Each row of a before or after table is a point. One or more steps were done to the points. Then noise was added and the rows were shuffled. The steps act on how far a point lies along the listed directions, d1 being the first. Name the steps. A step turns or swaps two directions, mirrors them in a line or flattens them onto one, adds a multiple of one to another, or multiplies one. Angles are multiples of 10 degrees, from the lower direction toward the higher: turns from -170 to 170, lines from 10 to 170 but not 90. Use the fewest steps. Two steps may share a direction if one is a turn and the other turns, adds or multiplies; they go together, in the order done. Otherwise the lowest direction goes first.
In the rows, zero is written as 128.

Directions:
(1): [139  82]
(2): [174 139]
Before:
[[174 102]
 [146 123]
 [136  78]
 [190 169]
 [141 119]
 [122  91]
 [166 177]
 [137 127]
 [ 72 116]]
After (9 x 2):
[[119 130]
 [ 88 160]
 [130 178]
 [185 135]
 [112 135]
 [ 84  88]
 [ 62  96]
 [115 138]
 [140 163]]
Steps: turn d1 and d2 by 170 degrees

Directions:
(1): [127 137 116  69  96 186 109 151]
(2): [108 157 141 149 146 143  53 100]
(3): [148 131  80 113  83  77  97 108]
(4): [130 196  99 103 174 112 145 138]
Before:
[[147  92 131  86  95 158 152 162]
 [106  81 161 112 116 141 209 158]
 [145  83 130 126  88 114 161 115]
 [123 125 157 178 167 104  98 103]
 [137 170  91 114 126  97 140 134]
 [132 177  98 171 132  84  95  90]
 [145 143  86 116 134  68 165 121]
 [ 73 155 163 166 172 167 120 121]
 [131  65 141 141 112 130 166 137]
 [126 183 115  94 161 154 129 126]
 [139 190  83 132 129 103 101 117]
 [117 107 126  81  91 177 105 153]]
After, 12 rows:
[[ 95  89 165  82  93 193 156 158]
 [123 213 109 108 193 131 128 117]
 [147 167  84 163 135  58 157 107]
 [136 195  80 100 138 102 140 138]
 [ 83 142 160 181 180 134 164 125]
 [128  50 146 121  81 169 140 142]
 [130 104 144  94  94 184  85 143]
 [146 167  70  73 128  96 166 139]
 [140  74 134 108  61 150 133 118]
 [102 112 148 125 108 169  52 120]
 [146 205  73 135 151  78 127 120]
 [142  94 149 170 152  84 163 123]]
Steps: turn d1 and d2 by 60 degrees; multiply d4 by 1.6

Directions:
(1): [ 93 169 112 123 195 127 109 138 167 152  92 171]
(2): [105 139 116 126 135 194 118  65 142  69 122 110]
Before (14 x 12):
[[144  95 144 146 120  75 121 209  93 155 145 144]
 [129 135 130 123 118  89 160 194 100 180 107 146]
 [185  94 161 149  57  20 141 216  83 189 157 124]
 [ 98 179 107 131 219 104 102 153 188 205  81 195]
 [127 120 136 130  87 168 152  86 103  77 128  88]
 [ 79 161  76 144 192 159 108 134 177 142  91 179]
 [143  88 157 134  91 123 139 134 104  98 127 123]
 [172  88 160 115  66 111 136 156  80 143 157  98]
 [184 120 159 149 114  51 150 222  80 227 139 154]
 [ 99 188 105 138 216  97 107 159 196 204  85 171]
 [129 136 116 139 139 122 113 175 134 142 108 144]
 [159  66 143 105  99 145 138 113  94 102 150  90]
 [122 116 130 133  71 157 127  86 127 115 174 107]
 [177  96 143 123  67 153 118 107 106  75 166  74]]
After (14 x 12):
[[148  86 147 146  98  93 126 186  81 128 152 125]
 [113 148 115 133 156 160 111  85 157 127 107 140]
 [ 88 148  79 148 162 189 112 104 165 102 107 151]
 [194 101 163 148  73  88 157 180  61 178 160 116]
 [165 125 142 123 109 111 110 158 128 132 148 118]
 [116 156 112 136 154 156 119  96 167 130 115 114]
 [131 123 119 137 123 138 119 154 126 119 118 130]
 [136 120 134 124  91 115 162 169  89 146 118 122]
 [192  86 162 152  38  38 146 195  73 160 166 109]
 [122 138 134 128 127 134 147 124 124 124 105 124]
 [109 128 125 129 100 130 121 119 138 151 161 136]
 [135 100 155 134 108 106 135 148 111 120 116 138]
 [148  81 137 105 129 114 132 146 109 143 134 123]
 [167  95 156 115  85  95 133 175  87 163 147 116]]
Steps: flatten d1 and d2 onto the line at 50 degrees

Directions:
(1): [ 98  84 142 101  74 125 143 175  96 104 152 118 179 174 164 141 133  86
  98 107 149 173 151 183]
(2): [ 50 160 167 165 126 147 113 111 177 195 148  96 179 172 125 102 100 142
 114 114 114 110 146 119]
Before:
[[ 69  74 161 109  56 133 150 191  88 123 175 110 217 205 186 156 131  60
   51  85 144 175 179 203]
 [166  81 126  94 105  96 136 164  92  68 112 168 115 122 143 167 155  96
  140 130 145 162 135 150]
 [190 115  93 102 141 114 137 128 110  76 123 157  88  59 128 157 130 127
  145 134 140 119 120 128]
 [169  78 115  88 119 120 126 149  79  77 121 150 117 112 140 135 137  77
  134 146 160 150 123 147]
 [ 45 139 169 116  86 138 110 123 137 172 161  95 189 175 137 113 111 110
  117 100 115 133 156 138]
 [102 105 144 123  73 123 139 169 104 134 154 110 172 161 155 153 130  91
   93 103 145 158 159 167]
 [157 127 121 103 131 112 127 129 110 116 140 155 123 114 132 129 137 121
  121 138 141 147 120 125]
 [101  93 134 119 104 130 150 157 124 128 141 122 157 157 148 135 136  90
  113 118 129 153 148 167]
 [145 136 132 134 128 141 135 122 131 118 125 130 129 106 138 138 129 141
  119 134 122 124 116 128]
 [ 68 164 170 162 121 154 107 113 174 172 129 123 168 150 122 109 103 144
  148 102 116  89 125 111]
 [184  90 105  62 118 113 138 164  71  62 122 154  99 111 156 141 138  93
  127 132 173 157 134 165]
 [160  99 105  93 115 121 148 158  93  93 130 148 107 138 126 159 146 112
  121 133 141 148 145 170]]
After, 12 rows:
[[ 32 179 187 180 120 163 100 106 196 203 138 108 191 170 122  97  89 150
  142  96 108  81 135 107]
 [223 101  76  85 141 105 144 135  88  46 115 171  66  40 129 169 143 121
  152 140 147 127 112 131]
 [ 96  94 136 120 103 130 150 156 125 131 141 121 159 159 147 134 135  91
  112 117 129 153 148 167]
 [  9 153 186 134  85 148 103 116 159 204 171  81 213 196 136 102  98 117
  110  93 108 124 164 134]
 [225  73  84  42 119 104 145 172  46  27 112 170  74  89 158 154 153  86
  135 140 180 166 125 170]
 [184  89  92  82 115 115 152 162  77  72 124 159  92 123 128 168 156 108
  126 137 145 153 139 173]
 [199  67 110  78 106  89 143 171  72  39 104 182  93 103 144 179 166  91
  146 137 151 170 128 154]
 [148 134 129 132 127 140 136 123 129 114 124 130 126 105 139 140 131 141
  119 135 123 124 115 128]
 [170 121 115  96 131 109 129 132 100 104 136 161 114 106 131 133 142 118
  124 140 144 150 117 127]
 [ 54  80 168 116  56 137 148 188  97 135 179 105 227 213 186 150 124  62
   49  82 141 172 183 202]
 [200  66  99  74 119 112 132 155  60  51 114 163  95  95 141 146 147  71
  140 151 165 157 117 151]
 [ 95 107 149 126  73 125 137 168 108 139 156 108 176 164 154 151 127  92
   93 101 144 156 160 167]]
Steps: multiply d2 by 1.6

Directions:
(1): [170 166 151 106 124 135 196 116 153 176 115 145 146 180  95 129 114 105
 157 103  70 148  69 113 169 154 113 179  78 124 143 109 176 111 101 188
 114 123 107 103 141 194 118  94 144 106 107 156  83  98 114  96 137  78
  99 125  39 128 156 158 120 119 181 108]
(2): [146 161 156 204 149 112  93  94 139 134 145  50 141 127 103 107 105 111
 125 157 120  96  84 132 168  70 113 116 179 107 115 142  88 146 175 140
 111 134 171 143 138 163 102  47 150  92 158  80 146 122 157  92  90 176
  98 173  71 148  63 118 118 114 138 161]
(3): [117 132  90 132 141 131 131 153 152 160 144 141 185  67 145 171  56 166
 112  84  82 123 127 112 130  51 112 145 160  60  45 127 109 106  95 170
 158 125 113 181 112 147 110 115 104 142 121 153 132 182 100 163 153  74
  95 114 139 148 130 146  70 118  76 144]
Before, 8 rows:
[[118 122 152 119 110 131 100 119  86  87 134 132  93 149 150  87 184 100
  123 177 179 120 151 139 105 194 131 105 125 186 170 127 133 146 162  79
  105 154 151  98 133  83 148 154 138 116 127  89 121 110 160 129 104 203
  161 146 166 126 123  92 161 150 146 114]
 [ 80 106 122 120 108 134  80 134 104  56 128 118  87 108 142  97 176 122
   94 173 189 135 189 140  62 168 139  88 137 168 171 146 111 134 164  44
  136 124 149 109 135  57 136 176 109 148 139  94 147 134 126 142 126 172
  184 126 213  83 123  96 163 140  97 111]
 [136 108 153 133 128 123 115 117  89  86 111 110  85 156 112 109 190  96
  133 154 163 134 145 151 115 196 141  97 124 188 192 134 122 163 168  76
  101 128 133  78 122 115 151 146 135 116 139 110 142  92 171 132 122 174
  156 127 142 120 116 108 176 136 168 135]
 [113 119 149 162 131 116  92 126 110 119 133 108 131 120 138 115 133 125
  118 150 153 115 157 150 106 123 132 107 164 128 118 147  88 150 147  95
  148 127 134 131 127 107  99 134 126 125 164 106 153 129 123 144 113 153
  146 124 161 127 117 115 143 140 120 137]
 [ 74  77 100 143 136 104  53 163  99  86 154 123 123  65 168 145 131 159
   96 152 190 113 212 143  65  82 145  67 192 115  82 159  73 143 133  57
  155 115 157 174 117  42 153 172  90 157 148 122 201 185 148 168 131 160
  170 127 249 131  98  74 105 134  64 160]
 [124 121 129  91 103 124 165 138 111 158 115 146 113 164 135 127 145 118
  144 119 136 153 103 133 125 184 127 145  90 146 166 115 163 117 104 134
   97 143 127  94 136 122 132 144 151 138 120 146  99 111 120 100 128 110
  133 116 103 111 159 146 148 151 158  99]
 [ 89  97 105  99 138 124 118 159 101  99 131 158 137  81 140 149 133 166
  116 146 150 123 175 118  90 113 142 117 128 112 109 125 124 122 112  99
  153 125 137 142 124  81 140 174 130 157 111 134 148 149 114 157 139 112
  142  93 188 116 157  93 106 127  66 110]
 [157 154 118  67 115 149 180 147 148 168 128 172 156 144 109 155 105 135
  149  77  61 142  91  93 155 155 110 188  75  84 108  98 177  95  68 174
  139 106  80 121 108 187 132 121 124 129  86 180  80 146  96 136 171  34
  103 109  84 135 193 166 126  99 156  93]]
After (8 x 64):
[[107 116 139 154 129 119  95 134 111 122 133 119 135 115 141 122 127 130
  116 140 148 121 164 149 101 123 132 109 161 124 109 147  90 145 137  95
  154 123 128 133 122 109 105 144 120 132 158 115 154 134 117 153 121 142
  144 118 173 129 124 116 142 141 110 134]
 [107 112 132  97 107 137 112 138  90  97 134 163 105 134 164 104 169 116
  121 152 168 131 166 133  89 192 133 113 115 173 147 125 140 135 140  84
  118 153 133 106 126  76 151 173 126 130 115 112 114 126 143 150 123 176
  161 128 185 127 144  99 151 152 126 107]
 [ 99 107 127 127 142 116 104 139  96  94 131 126 122 100 125 129 147 146
  119 168 161 112 156 125 102 118 141 107 137 125 130 128 114 136 139  90
  139 125 156 134 130  89 137 151 145 138 124 111 154 132 134 132 119 144
  140 110 165 118 134  85 120 125  85 115]
 [129  96 132 108 125 131 128 139  91  93 112 145  96 138 126 128 175 116
  129 127 152 143 158 143 103 193 142 108 116 173 171 128 133 150 141  84
  116 124 113  90 110 108 152 173 120 136 125 133 131 114 153 157 144 141
  157 105 164 122 139 121 164 138 147 130]
 [167 168 146 100 118 138 161 119 143 158 130 130 139 168  94 132 120 111
  155 108  76 129  72 105 171 159 109 176  87  99 132 107 163 111 105 165
  121 109 105 107 118 194 129  89 141 105 104 146  86 125 118 105 143  78
  100 136  53 137 164 155 145  98 182 101]
 [ 74 104 116 111 109 133  83 136 104  58 125 124  89 104 145 102 172 127
   95 167 189 140 193 136  60 165 137  92 135 163 164 147 114 128 157  46
  141 122 144 112 135  57 137 179 106 150 134 102 144 136 118 146 133 162
  186 124 218  83 129  97 159 142  93 108]
 [ 77  82 115 158 140 100  46 152  96  83 157 106 116  73 162 137 139 149
   98 165 196 108 200 147  71  82 146  60 195 123  91 162  69 151 147  55
  149 118 168 166 122  46 151 160  95 148 154 110 204 174 158 155 123 179
  168 138 237 133  87  68 111 131  75 163]
 [123 125 132  90 106 125 163 133 113 159 114 140 114 167 134 126 146 116
  147 124 139 150 105 134 128 186 130 146  90 149 168 117 163 120 108 129
   92 141 128  92 135 121 130 144 151 135 122 147 101 109 122  98 123 112
  132 122 103 109 159 145 149 150 160  99]]
Steps: flatten d2 and d3 onto the line at 50 degrees

Directions:
(1): [170 102 160 129 133 172  86 123  86 144 167 117  94 163 156 123 105 163
  64 108 130 108 153  74 143 109 170 101 135 103 125 149 120 126 133  76
 191  81 134  98 100 146 123 119 159 181 139 117  64 134 158 133 200 123
  73 173 147 150 121 106  88  81 210 105]
(2): [119  94 108  96  89 118 161 103 115 110 149 160 180 142 104 111 120 176
 150  64 100 130 114  99 131  99 141 103 171  84 135 127 142 124 215 118
 137 133 111 151 159 154 162 161 188 120 148 178 117 114  69  59  83 149
 124 133 118 143  45 164  67 106  91 104]
(3): [118 112 129 100 129 169  97 140  62 120 124 119 131 131 144  69 109 175
 161 177  75 118 120 157 181 116 134  81 162 106 142 150 137 117  84 207
  25 131  88 181 103 155 117 161 132 148 137 111 155 128 117 101 132 161
 106 164 119 100 123  70 160 166 177  94]
(4): [154  91  61  30  98 118 155 113 134  86 102 105 172 153 158 113 153  85
  77 101 137 122  78 134 177 165 118  96 119 121 140 109  62 148  77 121
 141 168 144 127  50  91 101 113  96 132 140 121 133 105  92  90 128 154
 114 114 121 179 134 168 137 107 175 171]
Before, 11 rows:
[[121 118 105 106 121 143 134 105 121 126 124 123 153 131 120 113 116 137
  125 118 102 119 130 116 143 122 153 115 162 112 156 121 145 127 167 126
  126 124 103 132 136 147 149 150 146  98 131 142 119 130 112  98 109 167
  127 154 120 134  95 137 109 122 115 116]
 [ 96 191 174 179 147 113 113 154 169 181 108 124  98  68 102 145 137  78
  187 167 159 154 143 165  93 147  99 181  91 173 106 130 151 121 111 132
  130 127 130 111 174 121 116  99  91 112  99 111 156 143 161 173 109 102
  176  94 137  89 176 121 171 161  78 147]
 [153 103  87  72 107 138 132 152 109 110 106 100 142 141 156 124 138 123
  104 140 142 103  96 132 167 133 125  99 126 115 131 117  96 123  88 120
  108 156 130 148  76 118 120 123 127 133 149 110 110 118 104  99 138 143
  113 126 125 172 117 128 139 118 185 150]
 [113 138 154 158 143 151  96 135 107 138 143 138 117 126 115  99 117 170
  154 125  99 127 156 147 122  95 147  98 160 117 110 138 157 130 159 132
  101 100 100 121 176 157 148 150 164 147 124 127 116 138 127 126 125 128
  121 164 142 109 117  87 121 131 122 107]
 [140 178 125 195 147  76 143 151 212 137  91 128  94  90 115 202 164  40
  131 137 190 142 140 137  72 147  92 211  77 195 116  96 130 146 100  74
  198 130 185  70 159  91 106  80  52  64 100 129 138 145 171 212 129  92
  168  80 117 131 194 169 172 128  66 203]
 [159  91 129 124 128 174  93 121  87 133 129 110  98 145 153 101 110 159
   93 141  94  92 114 127 162 135 128 104 146 105 120 160 104 125  87 125
  135 118 131 123  82 131 117 147 124 185 129 110 107 150 157 110 177 143
   89 163 128 140 123 110 136 112 202 118]
 [110 140 131 126 118 123 135 138 137 121 114 124 129 129 139 113 133 146
  161 163 127 137 129 163 155 134 119 137 125 139 118 130 139 119 101 173
   85 145 121 142 127 130 131 139 115 122 117 136 164 133 127 119 111 137
  135 142 122 106 119 116 164 155 130 118]
 [108 158 122 166 128  90 156 138 197 129 125 138 136 110 127 174 150  80
  108 127 164 123 145 142  84 154 102 168  93 158 116 116 122 131 139  71
  180 129 173 102 133 119 146 106 112 107 130 109 128 129 144 174 127 107
  148  95 125 129 146 160 135 110  68 168]
 [134 120 139 115 123 110 144 115 119 136 136 137 169 128 114 116 127 151
  145 119 126 125 119 126 138 127 115  99 131 118 137 120 113 117 161 126
  110 145 113 133 113 143 138 113 125 106 141 152 145 117 109  91 106 116
  125 133 130 113 113 150 136 120 113 127]
 [ 95 121 160 174 131 156 115 108  77 144 165 143 138 122  92 122  98 194
  156  94  77 133 148 107 114  71 149 117 181 105 136 142 187 117 203 133
  106  93  96 132 182 183 158 162 193 146 133 135 127 148 119 117 125 118
  115 153 114  86  75 116  72 139 110  79]
 [122 166 133 149 150 107 115 143 174 145 102  99  93  86 128 160 144  48
  110 174 168 128 128 143 114 175  92 175  84 180 123 102 111 153  64 133
  163 121 158  89 110  78 104  84  56  92 108  97 158 132 160 191 151  93
  138  95 139 130 193 111 184 128 106 170]]
After:
[[104 165 129 164 148 120 121 159 158 131 112 115 111 107 153 137 142  86
  119 191 141 120 143 174 118 158 101 148  95 160 123 133 121 122  67 131
  108 127 151 128 102 125 123 115  84 121 127  73 154 133 161 185 148 118
  137 117 121 103 185 104 185 143 116 157]
 [105 129 130 116 106 121 150 128 142 112 124 135 149 133 127 111 132 161
  164 136 121 139 124 152 151 128 123 134 138 122 117 129 144 118 136 165
   97 147 123 142 144 137 147 149 136 116 123 157 157 127 106  99  92 141
  135 139 117 114  88 137 140 141 110 115]
 [156  82 123 115 113 164 109 107  86 128 143 122 115 150 141 105 108 169
   99 111  89  91 113 111 158 128 132  99 161  88 118 158 108 125 123 111
  152 121 130 126  99 139 134 155 149 181 136 129 101 142 133  85 158 145
   90 161 126 151  90 130 109  97 181 110]
 [117 133 148 158 132 135 115 127 129 133 149 147 129 128 105 110 119 168
  151  94 106 129 155 133 105  93 148 104 163 111 107 133 160 131 198 106
  133 102 105 109 191 157 162 146 180 137 126 142 103 135 118 114 109 126
  128 154 142 123  95 115  95 117  99 109]
 [128 130 110 125 128 125 144 107 151 130 123 122 145 128 118 142 124 106
  108 106 131 124 133 109 122 132 147 139 140 127 151 109 139 132 174  91
  173 117 124 103 140 129 147 130 134  90 126 143 109 135 130 120 115 148
  136 136 127 145 108 160 104 110  98 135]
 [151 109  84  75 106 128 139 148 119 110 107 103 142 143 152 130 143 119
  102 126 152 101  99 123 156 135 125 105 123 114 129 114  97 119  99 107
  127 157 136 138  83 118 124 119 131 128 154 115 104 119 101  97 135 140
  121 118 128 179 114 139 128 110 175 153]
 [102 126 162 190 132 125 136 104 118 146 166 150 139 120  82 161 109 167
  133  64 108 140 155  89  78  77 144 146 160 117 126 129 185 121 232  83
  174  90 118  99 197 163 165 142 192 132 131 150 110 144 126 134 122  97
  130 129 118 106  75 153  48 111  77 103]
 [112 139 133 116 145 151  89 151 105 134 105  91 105  94 140  94 122 106
  151 214 109 119 117 170 172 153 103 120 128 147 139 126 122 140  31 215
   54 123 113 147  87 111  97 126  69 113 119  88 185 129 139 152 149 131
  116 132 127 101 171  58 208 167 149 130]
 [134 172 134 172 164 131  88 176 130 132  78 102  79  88 149 132 143  81
  165 230 128 132 134 186 140 147  96 161 105 182 129 127 138 133   7 181
   61 131 140 128 115 119  79 108  32  92 100  89 180 154 181 206 155 127
  144 128 111  85 218  79 238 185 144 164]
 [ 83 171 171 151 137 143  96 155 120 170 108 128 110  75 110  94 122 128
  217 189 116 150 131 179 133 133 108 142 129 145 118 144 161 109  98 191
   55 129  95 154 161 146 118 133 106 124 111 109 172 141 138 140 105 130
  159 123 126  69 149  87 180 184 104 117]
 [138 127 141 131 126 101 152 113 143 140 132 134 154 126 114 138 134 130
  131 113 146 128 123 125 122 138 110 116 114 133 133 112 108 120 160 106
  137 145 127 112 116 129 135  98 113 102 136 154 137 120 118 112 107 105
  134 124 131 121 124 162 139 110 106 141]]
Steps: add -0.3 times d4 to d3; turn d2 and d3 by -70 degrees
